Every row gives one point. Each table stands for the endless flat space through its points: a line for two points, a plane for three, and so on. The two share one point or none. Which?

First, 3 rows:
[-0.4 3.4 -0.8 4.4]
[0.2 2.8 -0.9 2.6]
[-1.1 0.6 1.4 3.5]
Second:
[2.3 -1.1 -0.5 2.9]
[-1.7 2.4 1.0 0.9]
They share: [-0.1 1.0 0.4 1.7]

First (3 x 6):
[1.7 -0.5 1.2 -0.3 -1.1 1.1]
[4.3 -2.0 -0.7 -2.1 -2.6 -0.2]
[1.2 0.1 1.9 0.3 -0.5 1.2]
Second (2 x 6):
[3.2 0.6 -0.4 2.4 -0.6 0.0]
[0.7 -1.9 2.1 -2.6 -3.1 0.0]
They share: no point

First, 2 rows:
[1.2 -1.4 1.4 2.9 -1.2 -0.8 0.5 0.3 -3.8]
[2.0 -1.8 1.1 3.2 -0.8 -0.8 -0.2 0.9 -4.4]
Second:
[-0.8 -1.8 0.1 3.2 -5.0 -1.1 -0.9 -2.4 -4.6]
[-0.3 -1.0 0.4 3.5 -3.0 -1.6 0.7 -1.7 -2.9]
[-0.2 -0.9 1.3 2.3 -0.8 -1.1 1.8 0.0 -1.6]
They share: no point

First, 2 rows:
[-3.0 4.1 -6.0 -4.5 -3.9 0.9 -0.5 -2.5 -0.2 1.0 -4.4]
[-2.4 3.5 -5.0 -4.0 -3.7 0.0 -1.0 -2.2 -0.1 1.1 -4.1]
Second (3 x 11):
[-3.3 -0.9 -2.0 -7.0 1.2 2.1 -2.2 -3.2 -0.6 3.2 -3.8]
[-2.9 -0.1 -1.4 -5.4 -0.8 1.1 -0.6 -2.0 -1.8 2.0 -3.4]
[-2.6 0.2 -2.1 -5.8 -0.5 0.9 -2.0 -2.7 -0.6 2.8 -3.6]
They share: no point

First:
[-2.5 2.3 -6.9 2.9 -4.7 -0.6 -1.0 2.0 -4.2 5.8 3.9 -1.7 1.9 7.1]
[-1.7 2.7 0.5 -2.5 -0.5 2.2 0.2 0.6 -2.6 2.0 1.9 -1.5 -0.3 1.1]
[-1.3 3.7 -1.4 -0.8 -2.0 1.2 1.2 1.5 -3.0 3.3 3.3 -1.0 0.6 2.9]
Second (2 x 14):
[-3.7 3.3 -1.9 0.6 -2.2 -0.2 -0.5 0.0 -4.7 5.2 0.7 -1.6 0.8 4.7]
[-1.3 0.1 -3.5 -1.4 -1.8 2.6 -2.1 1.6 -1.9 1.6 3.5 -2.4 0.0 2.3]
They share: [-2.5 1.7 -2.7 -0.4 -2.0 1.2 -1.3 0.8 -3.3 3.4 2.1 -2.0 0.4 3.5]

First (3 x 18):
[3.0 4.2 -3.8 -2.6 1.2 -1.7 3.1 -2.3 -0.8 2.1 -2.9 -6.0 4.3 -5.2 -2.9 -0.6 1.2 -0.2]
[-2.5 3.8 -0.1 -4.3 -0.5 -2.2 2.1 -0.1 -5.0 -0.2 -3.1 -2.3 0.9 0.6 -3.9 -1.8 3.8 2.2]
[-0.2 6.1 0.3 -6.0 1.2 -2.3 5.3 0.0 -5.5 -2.7 -6.2 -3.6 2.6 -1.3 -5.8 -1.7 6.7 2.0]
Second (2 x 18):
[1.2 2.0 -1.3 -5.8 -0.3 -2.2 3.6 -2.0 -3.2 3.1 -4.7 -4.0 2.6 -1.5 -4.0 -3.0 2.4 3.0]
[-2.4 6.0 -2.5 -1.8 -1.5 -1.8 0.8 -1.2 -4.4 -0.5 -0.7 -2.4 0.6 -0.3 -1.2 -1.4 1.2 -0.2]
They share: no point

First, 3 rows:
[3.8 -2.5 -3.0 -1.5 -1.0 4.9 2.8 -1.6 2.4 1.1 -1.6 4.5 3.5 4.1 -2.5 -1.4 -1.1 -0.8 -0.2 -2.3]
[4.4 -4.7 -3.4 -0.5 -1.9 7.3 1.3 0.8 0.5 0.5 -0.3 6.0 5.6 5.4 -3.6 0.1 -2.6 -3.2 -2.5 -2.4]
[4.8 -3.9 -5.0 0.7 -2.5 6.5 0.7 -0.8 0.7 1.7 -1.7 5.0 4.6 6.4 -4.6 -0.9 -3.2 -1.6 -0.7 -2.6]
Second, 2 rows:
[3.8 -0.1 -3.2 -1.1 -2.1 3.0 4.2 -3.6 3.3 2.6 -1.1 3.6 2.0 3.9 -2.5 -1.4 0.6 0.4 2.7 -1.5]
[3.4 -1.7 -4.8 -0.7 0.7 5.0 3.8 -2.8 0.5 0.2 -4.3 2.0 0.0 3.9 -4.5 -4.6 -2.6 0.8 0.3 -5.5]
They share: no point

First (2 x 24):
[0.9 0.7 1.5 1.6 -0.4 -4.8 0.8 2.7 -1.6 0.1 0.6 -2.5 1.3 4.8 -1.9 -1.4 -1.9 -3.3 1.6 -2.6 -4.4 -3.6 -0.2 -3.1]
[-3.1 4.7 0.0 3.1 -4.4 -2.8 1.3 1.2 -5.1 4.1 4.1 -1.0 0.8 2.8 3.1 -1.4 0.6 -3.3 4.6 -4.1 -1.9 -0.6 -0.2 -1.1]
Second, 2 rows:
[-3.9 3.4 0.3 4.0 -1.9 -5.1 0.5 2.4 -2.5 4.9 0.9 -2.2 2.2 4.5 1.7 -1.1 2.3 -5.4 2.5 -5.6 -5.3 -1.2 2.2 -3.7]
[0.1 2.9 0.8 1.5 -3.4 -2.6 1.5 1.4 -4.5 0.9 3.9 -1.2 0.2 3.0 0.7 -1.6 -2.2 -1.9 4.0 -2.1 -1.3 -2.2 -1.8 -0.7]
They share: [-1.5 3.1 0.6 2.5 -2.8 -3.6 1.1 1.8 -3.7 2.5 2.7 -1.6 1.0 3.6 1.1 -1.4 -0.4 -3.3 3.4 -3.5 -2.9 -1.8 -0.2 -1.9]

First:
[0.4 -4.2 1.5 -3.6 2.2 1.3 4.1 3.1 -2.4 0.1 1.4 -0.7 3.1 -2.5 -0.1 4.4 -3.3 1.0 -0.6 -0.5 5.6 1.2 1.1 5.2]
[0.6 -4.8 -0.9 -5.0 1.6 2.5 2.3 2.9 -1.2 -2.3 -0.6 2.7 1.9 -2.1 -0.7 3.4 0.1 -0.8 -0.2 0.3 5.4 4.6 1.9 5.8]
[-0.3 -1.3 1.1 -2.3 1.5 -1.7 3.6 2.6 -3.0 2.1 4.4 -2.2 3.7 -3.5 1.6 4.3 -5.2 -0.3 -1.6 -1.7 3.1 -0.7 -0.5 2.3]
Second, 2 rows:
[-1.1 -4.3 -1.4 -3.4 1.3 -0.4 0.9 -0.2 -4.1 -1.6 3.3 1.8 0.7 -3.0 0.5 4.6 -2.4 -1.1 -0.6 -0.4 2.1 4.0 -1.6 3.4]
[1.3 -1.9 -0.2 -3.4 -0.2 0.5 1.5 2.8 -1.4 1.1 2.4 0.9 3.4 -3.0 0.5 2.5 -2.4 -2.0 -1.8 -0.4 2.7 3.1 0.8 3.4]
They share: no point

First (3 x 24):
[3.4 4.2 0.9 1.3 -2.2 -1.3 -1.7 -1.0 -4.8 0.6 1.4 1.6 2.1 2.5 4.4 1.2 1.1 -2.8 2.8 -1.7 -1.8 1.8 -1.7 0.3]
[5.0 4.2 2.9 1.7 -3.6 0.1 -3.1 -0.8 -5.0 2.4 0.2 0.0 2.7 1.3 5.4 2.2 0.5 -3.4 1.8 -0.7 0.2 0.4 -2.7 -0.3]
[4.9 3.7 2.1 2.7 -3.4 0.5 -3.2 -1.0 -4.2 1.9 -0.6 0.2 3.3 1.8 4.8 2.8 -0.2 -2.5 1.2 -0.9 0.0 1.3 -3.5 0.2]
Second:
[6.5 2.4 -1.4 5.6 -3.8 -0.7 -3.8 0.1 -3.8 1.6 -1.7 -0.7 2.5 4.4 2.3 1.1 -0.3 0.8 1.5 -1.5 -2.6 0.4 -5.2 0.8]
[7.8 1.9 -2.1 6.4 -4.5 -0.5 -4.5 0.8 -4.1 2.5 -2.1 -2.0 2.0 5.1 1.8 0.5 -0.3 1.6 1.6 -1.5 -2.7 -1.5 -6.2 0.2]
[6.9 1.5 -1.3 5.7 -4.1 -0.7 -4.0 1.0 -4.6 1.6 -1.7 -1.4 2.6 4.5 2.1 0.1 0.2 1.5 1.4 -1.5 -2.1 -0.6 -5.5 0.8]
They share: no point

First:
[-0.8 2.1 3.4 2.6 0.6 -0.5 4.2 1.1 -1.0 -1.6 0.5 0.4 1.9 -1.4 -1.2 3.1 0.4 -1.4 -3.1 1.5 -1.8 2.4 1.3 1.1]
[-3.7 -0.7 4.0 0.5 -2.8 -2.0 2.3 1.8 -1.5 -3.3 -0.9 -0.3 2.5 -2.3 -3.0 3.2 -1.1 -5.3 1.5 -1.8 1.5 5.5 0.3 4.4]
[-2.2 1.7 4.6 0.8 -3.4 -1.1 0.8 2.1 -2.4 -5.4 -2.7 -0.6 4.3 -2.0 -1.2 0.5 -1.4 -4.4 -0.3 -1.5 2.4 5.8 -2.7 4.1]
Second (2 x 24):
[-2.6 1.6 3.7 0.9 -0.2 0.6 3.5 0.1 -2.0 -2.4 -0.2 -0.5 1.0 -3.2 -2.5 2.3 -1.5 -2.4 -2.8 0.7 -1.0 2.9 0.8 2.7]
[-1.2 1.0 2.5 2.3 -1.4 -1.2 4.7 2.1 -0.4 -2.2 0.4 1.3 2.8 -1.4 -0.7 3.1 0.3 -3.4 -1.6 0.7 -1.8 3.1 1.8 2.3]
They share: no point

First (3 x 24):
[-3.1 -0.9 -3.7 2.7 -2.0 -1.8 1.3 5.2 2.5 -3.7 -2.2 2.0 5.1 0.0 -6.9 1.8 0.3 4.2 2.3 0.0 -3.8 -2.7 5.1 -1.4]
[-3.0 -1.2 -2.9 2.8 -1.5 -2.1 1.6 5.0 3.1 -2.9 -2.0 2.2 4.3 -0.5 -6.2 2.5 0.2 4.5 2.9 0.2 -3.0 -3.0 4.3 -0.7]
[-2.4 -1.1 -0.7 3.1 0.4 -2.2 2.6 4.1 4.0 -0.8 -1.8 2.8 1.0 -1.0 -3.3 3.8 -0.4 4.6 4.0 0.6 0.0 -3.3 2.0 0.8]
Second, 2 rows:
[-3.0 0.1 -2.1 2.8 -0.4 -1.0 2.4 3.7 1.3 -2.4 -4.0 1.9 0.4 2.6 -2.8 1.4 -0.6 2.7 0.5 -1.7 -0.8 -3.1 2.9 -1.0]
[-3.6 -1.9 -2.9 2.0 -2.2 -1.6 1.0 4.3 -0.5 -2.4 -5.8 0.7 0.6 4.2 -3.6 2.8 -0.8 2.1 -1.1 -3.5 -2.6 -4.5 4.3 -0.2]
They share: no point

First (4 x 24):
[4.3 -1.3 3.9 -5.2 1.4 3.8 -1.8 -1.7 2.4 2.7 -2.3 0.4 2.3 1.8 1.4 -0.1 2.0 -4.0 -0.6 -3.7 -1.2 -3.8 -1.4 3.8]
[0.7 -4.0 -4.8 -0.4 -5.5 0.8 1.2 -1.1 -0.3 0.0 1.9 -4.4 -0.1 1.8 0.2 3.8 2.3 2.6 5.4 -1.6 -1.2 -1.4 3.7 1.1]
[0.4 -3.1 -2.0 -2.4 -3.0 1.0 1.3 -0.3 1.5 -0.9 1.2 -3.9 0.6 3.0 -0.8 3.6 2.4 0.9 2.9 -3.0 -2.4 -2.7 1.5 2.9]
[-1.4 -2.2 -0.5 -3.8 0.3 -0.4 0.8 1.2 2.7 -2.4 3.6 -4.7 -1.0 2.3 0.8 1.8 4.0 1.7 0.7 -4.6 -1.4 -0.6 0.3 2.0]
Second:
[2.4 -1.0 -1.6 -3.0 0.2 1.4 -0.2 -0.8 1.3 1.2 0.3 -3.6 0.2 4.8 1.2 1.3 2.0 -0.1 0.4 -4.4 -0.4 -3.4 -0.4 3.5]
[2.8 -4.2 -0.8 -4.2 -3.8 1.8 1.4 -2.8 1.7 0.0 1.5 -4.0 3.8 0.8 1.6 3.3 4.8 -3.3 3.2 -2.4 -3.6 -5.4 3.2 1.9]
[1.7 -3.5 -0.5 -4.1 -2.7 1.9 -0.4 -1.4 1.5 1.3 0.2 -2.9 2.4 1.9 0.6 3.0 3.4 -1.3 2.3 -3.2 -1.9 -3.9 1.7 2.4]
They share: no point

First (4 x 24):
[-1.3 -1.9 -0.1 0.5 2.0 2.8 0.9 -0.2 0.1 5.8 4.0 2.8 1.8 4.5 0.7 5.1 2.8 0.9 -1.0 -2.0 -0.2 0.2 0.4 -2.3]
[-3.5 -1.2 1.4 2.2 -0.8 -0.9 0.6 -1.3 -0.7 0.3 3.1 0.2 1.1 4.0 -1.7 2.8 2.9 2.4 2.3 -5.2 -4.0 -3.0 0.4 1.1]
[-2.0 -1.4 1.1 0.4 1.3 0.9 1.1 -1.2 -1.8 5.3 3.9 1.8 3.4 5.0 0.4 4.2 3.7 0.5 1.9 -4.1 -2.9 -1.1 0.3 -1.2]
[-2.8 -1.8 1.3 2.4 -0.8 -0.1 0.9 -1.0 -0.6 1.8 2.6 0.5 1.4 3.5 -1.6 3.9 2.9 2.1 1.7 -4.8 -3.0 -3.0 0.2 1.1]
Second (4 x 24):
[-2.6 -3.9 1.3 -1.5 2.1 -2.2 1.0 -0.3 -0.6 0.6 2.7 1.2 0.7 4.8 0.4 4.3 5.8 3.3 -1.7 -1.2 -3.4 1.1 3.1 1.5]
[-1.0 -3.5 0.2 2.1 -2.5 1.6 -0.2 0.9 4.6 4.4 3.2 -0.4 1.8 3.1 -1.7 3.4 1.8 5.6 0.2 -3.3 1.7 -2.5 2.1 1.1]
[-3.4 -3.4 -0.2 0.9 0.7 2.1 -1.1 -1.1 3.4 5.2 1.7 3.5 2.8 5.2 0.5 5.7 1.2 4.9 0.5 -2.2 1.5 -5.1 -1.4 1.3]
[-3.0 -3.2 0.1 0.9 0.5 1.3 -0.5 -0.7 2.6 3.8 2.2 2.5 1.9 4.7 0.0 5.0 2.0 4.4 0.0 -2.3 0.4 -3.5 -0.2 1.1]
They share: [-2.8 -1.7 0.2 2.3 -0.1 1.0 0.4 -0.3 1.2 0.8 3.2 1.2 -0.5 3.5 -1.4 3.7 2.0 2.8 -0.6 -3.1 -1.3 -1.7 0.5 0.0]

First (4 x 24):
[0.7 2.6 1.2 2.9 5.6 2.6 -1.8 2.4 0.0 -3.9 -4.7 1.2 0.8 -1.4 -3.7 4.1 2.6 -1.0 2.3 -2.4 1.2 -1.5 -2.3 -4.2]
[5.2 2.1 -1.6 1.2 7.9 0.5 -2.4 -0.4 1.2 -3.1 -1.7 -3.9 -3.8 3.1 2.0 0.8 6.1 3.1 -3.3 -2.7 4.0 -2.0 -1.2 -3.1]
[4.4 1.5 -0.4 1.0 5.1 0.5 -0.6 0.0 2.4 -1.5 -1.5 -3.9 -3.6 3.3 2.0 2.8 3.7 0.1 -3.1 -0.9 1.4 0.2 -0.2 -4.1]
[4.0 2.1 0.1 -0.3 3.5 -0.9 1.1 -0.3 3.1 -1.4 -1.5 -5.1 -3.7 4.6 2.6 2.5 3.4 -0.7 -2.9 0.5 1.6 1.5 0.4 -3.4]
Second, 3 rows:
[-1.2 1.4 0.8 0.5 1.2 -3.1 0.3 0.0 3.4 -4.7 -3.3 -5.2 -1.4 2.6 -0.3 3.8 2.2 -1.7 -1.9 -1.0 2.6 1.3 -2.9 -4.5]
[0.8 2.6 1.2 0.7 2.4 -2.5 1.9 -0.4 3.6 -3.9 -3.3 -5.0 -1.8 4.0 1.3 4.6 3.2 -1.5 -1.9 -1.4 3.2 0.1 -1.1 -2.7]
[-1.3 0.9 0.9 0.2 1.5 -2.3 -0.2 0.3 2.6 -4.2 -3.5 -4.8 -1.3 2.1 -0.8 2.8 2.2 -1.9 -1.1 -0.2 1.6 2.2 -2.8 -5.0]
They share: no point

First (3 x 24):
[-4.9 -2.8 5.9 -0.4 -2.6 -2.3 4.3 -2.2 -0.6 -2.7 -3.6 -3.1 2.8 -1.0 4.0 2.7 3.5 -1.6 -1.8 1.6 -5.4 -2.6 -1.2 -3.1]
[-1.2 -0.7 1.4 1.4 -4.7 -1.3 0.1 -5.3 -4.7 -1.3 -4.0 0.6 -0.8 3.0 5.5 1.8 3.1 1.0 -4.3 2.2 -1.5 -4.5 -4.0 1.1]
[-2.8 -4.0 4.4 -2.5 -1.4 -2.3 2.2 0.5 -0.9 0.0 -1.8 -4.0 1.0 -2.5 1.0 3.0 3.8 0.2 -1.8 3.4 -2.7 -0.8 -0.6 -1.0]
Second (2 x 24):
[-4.2 -2.9 0.1 -0.7 -2.4 -0.9 2.7 1.9 -0.3 -1.2 -0.8 -3.7 -2.0 -1.5 0.5 5.8 3.9 2.5 -6.4 2.8 1.1 -4.3 -1.9 -2.5]
[-1.8 -3.7 3.3 -1.1 -2.0 -1.7 -0.5 -1.7 -3.5 1.6 -3.6 -2.9 0.8 0.5 2.5 2.2 3.5 -0.3 -2.4 3.6 -2.5 -1.5 -2.7 0.3]
They share: no point

First (3 x 24):
[-5.6 -2.0 2.8 -0.7 -3.4 2.5 2.0 1.2 1.6 4.6 -0.5 -1.8 2.3 4.7 -2.9 -1.0 -3.8 -5.1 -0.4 3.0 -4.3 -2.6 -2.6 2.3]
[-1.4 1.6 1.0 -6.1 1.4 -2.9 -2.2 6.6 4.0 -0.8 -3.5 1.2 -1.9 -0.1 0.7 -5.2 -1.4 -4.5 2.0 3.6 1.1 0.4 1.0 5.9]
[-1.5 1.8 0.1 -3.4 1.0 0.0 -0.1 4.1 3.6 1.3 -2.0 2.5 -0.2 1.7 1.7 -4.3 -1.8 -3.0 2.6 1.7 1.2 1.9 -0.8 4.3]
Second, 4 rows:
[-6.5 -1.5 0.1 -2.5 0.3 2.1 -0.1 -0.8 5.2 5.1 1.1 1.6 4.1 4.3 3.2 -0.4 -3.8 -5.6 2.0 1.3 -1.7 -0.3 -4.8 5.1]
[-1.9 5.7 -0.7 -1.9 -1.1 4.1 3.1 3.6 1.2 0.1 -5.5 -1.4 -2.3 -0.7 -2.6 -4.6 -2.2 -2.2 2.0 2.3 -2.5 0.5 0.2 -1.5]
[-2.4 -3.0 0.3 -2.8 -1.6 3.0 -2.6 1.8 2.7 5.3 3.2 3.4 2.8 5.0 1.3 0.2 -1.3 -1.4 2.7 -1.5 -0.9 -2.2 -6.4 4.2]
[-7.0 6.3 -1.0 -1.9 1.0 3.1 5.3 0.1 4.6 0.7 -6.7 -2.9 -0.1 -0.8 0.2 -4.3 -5.0 -7.2 1.5 5.0 -3.4 2.1 0.9 0.3]
They share: no point

First, 6 rows:
[3.9 4.6 -3.7 -1.0 -3.3 1.4 -1.5 2.2 -3.5 5.0 -2.0 0.7 5.2 1.0 -5.0 0.7 4.0 3.4 2.0 -2.3 5.0 0.4 -2.3 -0.4]
[-3.1 1.0 -0.4 -3.7 1.9 2.9 0.9 3.9 4.5 0.8 -1.7 -2.6 -4.9 -2.1 0.3 -2.3 4.0 -0.9 4.9 -3.5 1.7 -5.5 -4.6 -6.1]
[1.8 4.4 -5.9 2.1 -1.9 5.6 2.8 3.4 -1.5 4.7 -1.1 -4.7 2.4 4.5 -6.7 -5.2 -2.0 7.5 7.6 0.6 -2.9 2.1 5.0 7.4]
[-2.0 -4.8 -5.6 -2.5 0.5 3.9 1.5 -0.6 6.8 2.3 1.4 -2.0 1.8 1.0 -6.4 -7.7 3.0 -0.3 -0.8 -1.2 -1.9 -1.3 -1.4 -3.9]
[-1.6 -3.2 -1.1 -7.8 -1.5 2.8 -1.9 1.1 5.2 -0.5 -1.1 -2.9 -4.9 -1.9 -0.3 -6.1 4.0 -4.4 0.7 -2.0 -0.6 -7.0 -3.9 -8.2]
[-2.7 -3.6 -1.0 -2.4 0.8 6.7 3.4 1.2 7.8 0.8 1.2 -4.7 -1.5 0.4 -4.6 -8.2 3.5 -1.9 3.6 -2.3 0.1 -2.6 -2.0 -5.3]
Second:
[2.2 2.3 -1.8 1.3 -2.0 4.2 2.9 4.0 2.2 3.8 2.2 -0.9 -3.2 -0.5 -5.6 -5.8 2.9 -1.2 6.6 -3.5 -0.2 -0.9 -3.8 -2.9]
[-1.6 -0.1 -6.2 0.0 -0.9 3.8 2.3 1.6 4.0 0.7 1.6 -3.5 1.1 0.9 -4.8 -5.0 3.4 2.9 1.6 -4.5 -0.1 -4.1 -1.5 -2.2]
[-1.1 0.3 2.1 -4.7 -2.0 2.5 2.7 4.7 3.2 8.4 -3.5 1.5 -3.9 1.0 -5.8 -1.1 6.3 1.6 6.5 0.8 3.9 4.4 -5.0 -3.4]
[-0.5 -0.1 -4.2 -0.8 0.7 4.8 1.4 1.7 2.3 0.4 0.1 -4.0 2.4 0.7 -3.2 -3.7 0.6 0.1 2.0 -4.0 -0.2 -4.5 0.0 -3.8]
[2.2 4.0 -0.3 -2.4 3.4 3.5 -3.0 2.3 -0.6 1.7 -2.9 -2.3 0.1 -2.1 0.8 -3.2 -0.4 -2.5 5.7 0.1 1.0 -3.0 -1.1 -1.7]
They share: [-0.7 0.8 -2.9 -1.8 0.0 3.5 1.1 2.4 2.7 2.6 -0.8 -2.2 0.0 0.3 -3.6 -3.5 3.0 1.3 3.5 -2.2 1.1 -2.0 -2.0 -2.5]

First (2 x 24):
[-2.0 2.0 4.4 -0.5 5.0 -0.1 -4.0 -4.1 2.0 1.5 -1.1 2.4 -1.9 -4.4 -4.7 1.8 3.2 -1.6 4.7 0.1 0.7 0.1 -0.8 -2.7]
[-0.5 -1.0 -0.1 1.5 0.5 -2.1 0.0 -1.6 0.0 3.5 -2.6 2.4 -0.4 0.1 -2.2 -2.7 -0.8 0.9 2.2 -2.9 5.2 -1.9 1.7 -0.2]
Second:
[-0.8 0.7 2.8 0.9 3.3 -0.5 -3.2 -2.8 1.7 3.0 -2.6 3.3 -1.1 -2.5 -4.5 0.3 1.2 -1.4 3.7 -1.3 2.0 -0.4 -0.7 -1.5]
[-0.9 -0.2 2.0 0.1 3.9 0.4 -2.3 -3.1 1.6 2.5 -2.1 2.6 -1.7 -2.8 -5.4 1.2 1.5 -0.8 3.6 -2.1 1.1 -0.4 -0.5 -0.9]
[0.4 0.5 3.2 2.1 3.5 0.3 -4.8 -2.2 2.7 4.4 -4.4 5.1 -0.7 -2.3 -6.1 0.9 0.4 -3.0 3.7 -1.7 1.0 0.2 -2.5 -1.1]
They share: [-1.4 0.8 2.6 0.3 3.2 -0.9 -2.4 -3.1 1.2 2.3 -1.7 2.4 -1.3 -2.6 -3.7 0.0 1.6 -0.6 3.7 -1.1 2.5 -0.7 0.2 -1.7]

First, 3 rows:
[-0.9 -1.6 0.0 -0.3 0.4 -0.4 0.4 2.7 -0.4 1.0 3.6 1.4 4.0 1.5 -4.4 0.3 0.2 -1.0 0.2 3.5 -3.5 -3.1 -4.6 0.2]
[2.2 -2.9 1.1 1.7 -0.5 0.7 3.6 1.6 -1.5 0.5 3.4 2.6 2.9 1.9 -1.6 2.9 -0.9 -4.3 -4.3 3.5 -0.7 -2.3 -3.8 1.6]
[1.4 -0.4 -1.1 3.1 0.3 1.8 3.2 2.7 -0.4 1.8 0.4 6.3 -0.4 0.2 -0.3 3.4 1.3 -2.1 -2.5 1.3 -1.6 -0.2 -0.6 5.0]
Second:
[0.6 -2.1 -0.8 3.0 -1.7 2.8 2.3 2.4 -1.8 2.5 1.3 3.0 1.0 -1.3 -1.1 -0.3 -1.7 -4.5 -3.4 1.8 -4.7 -1.1 -1.5 3.9]
[-1.9 0.0 1.0 1.6 0.7 -1.0 -2.7 0.6 4.5 2.7 1.8 3.5 6.2 0.5 -5.0 0.3 4.9 1.6 0.9 3.5 2.2 -0.4 -3.1 5.4]
[-0.9 -1.9 -1.0 2.1 1.0 -1.4 -2.6 1.0 4.5 4.1 0.2 2.4 6.1 -0.2 -4.5 -0.2 4.4 1.7 1.4 3.7 1.9 -1.7 -2.9 6.3]
[0.4 -2.7 -1.6 1.4 0.7 -2.0 2.3 1.8 -0.4 0.5 2.7 3.6 3.0 1.1 -3.5 2.1 -0.9 -1.3 -0.8 2.2 -2.1 -3.9 -3.3 2.5]
They share: no point
